Each row is a point. Each copy is the shape, with its points in the same order, turned, moved and blurred by noise. Some copies are also mirrored. Which?

Shape (7 x 2):
[[-15  17]
 [ -3 -13]
 [ 54 -26]
 [-13  22]
 [ -1  13]
 [ -1 -16]
 [ 42  -8]]
Copy 1 (7 x 2):
[[-14 -16]
 [ 18 -10]
 [ 43  43]
 [-18 -12]
 [ -7  -2]
 [ 21  -8]
 [ 23  36]]
Copy 1 is: only turned
Copy 2 (7 x 2):
[[-15 -18]
 [ 10  -1]
 [ 11  60]
 [-29 -17]
 [-17  -2]
 [ 13   0]
 [ -7  41]]
Copy 2 is: only turned

Shape (10 x 4):
[[ -3  17  40  26]
 [ -3  -3 -30 -14]
 [-32  29  25  24]
 [-29  11 -41 -37]
 [ 11 -24 -11 -21]
 [ -4   5 -20   6]
 [ 27  -6   2  20]
 [ 14 -10   9  22]
 [ 18  29  27  20]
 [ 20 -20   3  -8]]
Copy 1 (10 x 4):
[[  4  49 -15  30]
 [-13 -10  -2 -24]
 [ -5  60   7   7]
 [ -4  -7  24 -50]
 [ -2 -27  -5   0]
 [-20  10  -8 -15]
 [-15   5 -38  15]
 [-18  13 -24  21]
 [  9  42 -37  12]
 [ -1 -16 -20  14]]
Copy 1 is: only turned
Copy 2 (10 x 4):
[[-29 -29 -22  36]
 [  8  24  11  -4]
 [-29  -1  -9  53]
 [  8  40  41   8]
 [ 20  -5   9 -17]
 [ -4  19  -6   4]
 [-13 -15 -33 -12]
 [ -3 -11 -28   3]
 [-44 -25 -17  13]
 [  9 -18  -3 -15]]
Copy 2 is: mirrored
Copy 3 (10 x 4):
[[ 11   3  12  27]
 [-22  -5 -41 -23]
 [ -9  32   0  39]
 [-38  30 -35 -44]
 [-19 -18 -17 -35]
 [-18   0 -32  -5]
 [  9 -26 -23   8]
 [ -4 -23  -8  11]
 [ 28   9  -9  18]
 [ -2 -28  -7 -23]]
Copy 3 is: only turned
Copy 4 (10 x 4):
[[ 37  -9  35   9]
 [-19  -6 -28   2]
 [ 49   6   3  12]
 [-20  24 -49   9]
 [-34 -16   2  13]
 [  1 -13 -17  -4]
 [ -3 -36  19  -6]
 [  1 -33  22   4]
 [ 22  -6  37 -18]
 [-23 -20  11  11]]
Copy 4 is: only turned

Shape (13 x 8):
[[ -5  24 -21 -19  18  13   3  11]
 [-34   8   7 -11  -9   1  -9  -1]
 [ -9 -26 -16   8 -42  13  26  13]
 [  4  14  25  -2 -31   7  19 -14]
 [ 19  -3  -1   5 -12 -16  28 -24]
 [-18 -12   4  -6  15  30   9   8]
 [-12   7   7 -19   1  -7  -9   5]
 [ 14 -17 -11  12   6 -35   8   6]
 [ 10 -11 -17   3 -13 -17   7 -15]
 [ -7   5  31   2 -13   0 -13  12]
 [  0  22 -19  -2  21  23 -20  -3]
 [ -7  19  28  14 -17 -18  10  -5]
 [-26  -2  17  14  -2 -11 -15 -12]]
Copy 1 (13 x 8):
[[-10 -20  19   3  21   3  27  -6]
 [  7  -7 -11  -5  30   0 -13   3]
 [ -3  24 -47  22   8 -17  22 -15]
 [ 11   8  -6  12   1 -24 -18 -34]
 [ -2  27   9  19 -20 -24  -1  -6]
 [  1  -8 -11  18  14  30  10 -11]
 [  8   0   5 -16  17   1   1  -3]
 [-21  31   1 -12 -21  -4  13  11]
 [  0  19  -3   6 -15 -22  13  12]
 [  4  -2 -15 -22   4   3 -16 -24]
 [ -2 -41  11   1   0   5  20   2]
 [-12  10  -2  -7   0 -18 -32 -18]
 [ -1  -2 -13  -9   2   4 -28  11]]
Copy 1 is: mirrored
Copy 2 (13 x 8):
[[-22   8  -6  10 -30   6  12  -7]
 [-22 -33 -20   2   1  -7  14   4]
 [  5 -60  22  12 -16  10 -26   2]
 [-23 -29   3   7  26  13 -22 -19]
 [ 19 -15   1  22  19   9 -19 -19]
 [-26 -15  16  23  -9 -16   8  17]
 [-13 -17  -9  -8   3  -2  17  -4]
 [ 39 -10  -1  -3  -4 -10 -13  -3]
 [ 26 -25  -6  12   2  13  -6  -5]
 [-21 -23  -5 -24  18  -7  -5   7]
 [-17  15 -19  15 -15  15   7  20]
 [-12 -23 -20  -8  23  -9 -25 -17]
 [ -8 -26 -28   2  18 -16  -5  15]]
Copy 2 is: only turned

Shape (17 x 11):
[[-10 -21  21  -5   2 -14  11 -12 -11  16 -16]
 [-14  -7 -31  -8  -1   3  -4 -19 -33  13  -9]
 [ 12  -5  -1  23   4   5  11   0   5  15   9]
 [ 18  21   5 -15   5 -18 -12  -8 -11  -8   5]
 [ -6  -2 -15  -8  -9  -5  23  34 -12  -6 -18]
 [ 22  -3  -6 -22  23  -1 -13 -23   7  -5 -12]
 [ 53  16  -2   6  -3  10  12 -36   0   5  13]
 [ -2 -20   8   0  -4  13  -5 -14  -3   2  20]
 [  1  24  -6  -3 -15 -14  -1   0  -2 -15 -11]
 [ 14  -4  -4  -2   1  -3  31   1 -11 -12  -5]
 [  7   5  19   9  27  15 -10  -1  -9  15 -10]
 [  3   5   6  -8 -23   6   5  -5  -7   5   8]
 [  5   4  -7 -38   3  19  -4   0  18  12  13]
 [  6 -13  26 -17  -3   5 -19  -5   4  17   8]
 [-11 -22   0 -10   4 -21   0  24   7  13  25]
 [-31 -20   8   0  36 -10   1  -6 -14  20   5]
 [ 11   3  -6 -33 -11 -11  -8  18 -18  11  18]]
Copy 1 (17 x 11):
[[  9 -17  20  15 -19  10  -7 -21   8  15  22]
 [  8 -10 -10  20  36  11 -14 -12  14  24  14]
 [  9 -29   3 -10   2  -4   2   1  -5 -17  10]
 [-17  12  17   0   5  18 -14  17  -5   6  -6]
 [  8  14 -13 -25  -1 -11 -18 -24  -2  14  19]
 [-21   4  26  12  21   8  20  -8  -5   9 -12]
 [-36 -31  14  -7  21  23 -10   1 -10 -28 -19]
 [ 17 -19  -3  21  -4   7   2   0   1   0 -15]
 [-15   8   0 -21  -1   8 -14   9  16  18   3]
 [-11  -8  -8 -13  -4  10  -9 -23 -16   4   8]
 [ 10   2  17   8   9  13  19   1   7 -25  18]
 [  6 -12   1  -4  -2   7 -24  -3  13  -4 -13]
 [ 20   3  27  -9  21   1  -1 -11  -3   2 -34]
 [ 16  -5  28  23  -9  -2  -3   1   9  -5 -15]
 [ 32 -11  11   1 -12 -19  -6   7 -25  23   5]
 [ 38 -12  14  22   0  18  18  -1  -8  18  27]
 [ 11  14  12   6  12 -10 -38   4 -15  11  -9]]
Copy 1 is: only turned
Copy 2 (17 x 11):
[[  1   0  20  12  -8  -6 -11  23  12  -9 -26]
 [ -9  -1  12  -6  22   5  24  -9  11   3 -31]
 [ -4  12  -5   7 -10 -15  14  11 -21 -13   2]
 [ 19   8  -2 -20  -5  -4  21  20  25   5  11]
 [ 10   6  -2 -13  -5 -10 -25 -27  -3   5  -6]
 [  7  19  -8  -1 -24  21  27  14  28  -5  -8]
 [ 13  23 -15 -28 -11   0  47  28  -9 -39   1]
 [  7  10  21   9   3  14  19  21 -16  -2  -6]
 [ 22  -4 -12 -13  10   3   1  -2  17  -8  12]
 [ 23  23  -1 -11  -7 -11  -1  -4  -3 -15 -12]
 [-12  14 -18   4 -11  -2   8  32  -2  11 -10]
 [  9   1  12 -18  10   7   3  15  -9 -12   3]
 [-14  25  17 -17 -14  32   9   3   3   1  17]
 [ -3  -1  21   1 -17  14   6  38  -2   5   7]
 [ -2   7  37  15 -18 -13   1  -4  -2  13  20]
 [-17  21  22  33   2 -15   5  19  15  17 -19]
 [  2   0  28 -35 -10  -1  10   0   9  13  10]]
Copy 2 is: mirrored
Copy 3 (17 x 11):
[[  1 -16  -1   8 -12   2  -6   2 -25  18  21]
 [ -8  22   5  15 -16 -30  11  -7   9  11  24]
 [ -3   9  27  -4   3   9 -10 -10  -1  13 -14]
 [ 10  23 -20  21   6  -5 -16  -1  -5 -12 -16]
 [-38 -10   2  15  18   6 -16  -4  12  -6  17]
 [ 13  33 -23   5  14   1  14 -13 -19   2   2]
 [  3  60  25  15   5  16  -7   5 -28   5 -21]
 [ -2   9   2 -24 -17  -3  -2   4 -10   8  -9]
 [ -7  13  -6  32 -10  11 -12 -12   9 -20  -3]
 [-28  15  11  11  11   2 -12  -4 -15 -11   7]
 [ 13  -5   8   8  18  -3  17   9  -5  12 -16]
 [-15  15   1   9 -18   7 -16  16   0   4  -9]
 [-20  30 -35  -6   7  11   9   4   8  19 -13]
 [ 12   5 -22  -9  -9  17  -4  22  -3  17  -5]
 [-15 -10 -21 -20   5  -3 -34 -10   9  22  -4]
 [  1 -29 -11  -8  -2 -28   4 -14 -13  29   0]
 [-17  23 -27   9  10 -11 -29  15  15   8  -3]]
Copy 3 is: mirrored
Copy 4 (17 x 11):
[[ -7  -1 -18 -13 -13  10 -12   9   6  28   9]
 [  7   4   2  16 -20   4 -21   7  42   2 -20]
 [ -5   5   0  21   9  -9   7  -7 -10  28  -3]
 [  9  20   9   4  10   3  -3  16  -1 -20  15]
 [ 22   7 -17 -21  -1 -22   9  -7  15   9 -18]
 [  5  21   8  10 -17   5 -28  -9 -13 -14  13]
 [ 25  32  22  44  11   8  -7   5 -18  17  16]
 [-10   3  17   3  -7  22   7  -7   6  22   3]
 [ 29  -5   3  -4  10  -3   4  14   1 -13   1]
 [ 21  24  -1  -9   4   3  -3   0  -4  23 -12]
 [-18   3   9   0  22 -12 -28 -11   1  13  14]
 [ 17   2  14   0   1   7  14   7  13  17  14]
 [  4  16  32  -1 -28 -17   9 -10   6   1  22]
 [-17   2   6  -7 -12  14   2  -8   5   8  37]
 [-29  11 -17  -7 -21  -6  32  -7   5   5  -2]
 [-41   3  -4  -9 -12   1 -19  11  10  17 -15]
 [  5  29   2  -4  -7  -7  23   3  30  -6  17]]
Copy 4 is: only turned
